Rows are points. The points of each table are mixes of a few directions, plus a little noise. How many directions does each table use, and how many do they share? Where both have some left over, give the other angles between the two spaces (their principal angles), to ten degrees, smallest first.
(in the rows, 128 means zero)

First:
[[ 93  36  92]
 [168 151 149]
 [ 46 175 111]
 [195 152 158]
 [139 126 130]]
Second, 4 rows:
[[103 139 219]
 [147 121  59]
 [114 133 178]
 [148 120  55]]
Directions: first 2, second 1, shared 0; angles 70

First, 9 rows:
[[136 136 140  95 149 130 103 130]
 [130 120 118 162 104 127 156 121]
 [208 129 135  45 126 125 156 151]
 [126 136 140 115 152 133  92 117]
 [106 120 120 249  97 136 130  72]
 [109 127 126 191 119 133 118  97]
 [111 126 121  91 132 119 144 165]
 [115 131 128  72 146 122 126 165]
 [109 126 125 132 129 126 129 135]]
Second:
[[ 95 168 123  79 119 158  57 182]
 [125 120 125  96 130 158 131 179]
 [156  95 140 132 129 131 180 117]
 [103 116  78 186 165 108 141 160]
 [129 108 116 131 141 137 154 160]
 [139 140 152 115 109 125 116  92]
 [141 143 154 137 108 104 116  56]
 [135 134 136 150 122 104 128  79]]
Directions: first 3, second 3, shared 0; angles 40, 40, 50

First, 11 rows:
[[128 117 140 129 154 129 125 120 139 135 120 123]
 [107 155 128 137 153 126 135 117 106 114  82 109]
 [106 174 121 140 124 122 152 122  78  91  82 116]
 [113 148  77 119  98 134  83 149 151 162 138 113]
 [175  73 187 131 103 129 169 118 127 104 183 175]
 [143 103 162 127 165 119 157 118 124 113 131 139]
 [119 139  84 112 127 121 101 153 145 154 142 117]
 [171  79 182 154   7 170 121 102 151 129 189 174]
 [105 148 142 137 193 122 141 108 109 113  66 103]
 [116 142  81 110 134 118 104 155 142 152 138 115]
 [125 130 104 113 149 116 121 146 136 141 138 122]]
Second:
[[130 143 101 119  94 119 138 151 109 117 150 138]
 [126 119 143 133 147 134 123 115 138 136 116 123]
 [124  98 182 145 193 146 109  85 166 151  84 108]
 [129 144  99 117  90 117 137 154 107 116 152 139]
 [127 116 149 135 154 135 121 111 143 137 111 120]
 [130 143 100 119  94 119 138 152 109 116 151 139]
 [134 169  58 105  41 103 150 187  78  98 185 154]
 [123  91 191 150 209 149 106  75 173 154  75 105]
 [130 147  96 117  88 117 138 155 105 114 155 141]
 [127 109 161 138 170 140 117  98 152 143 101 114]]
Directions: first 4, second 1, shared 1
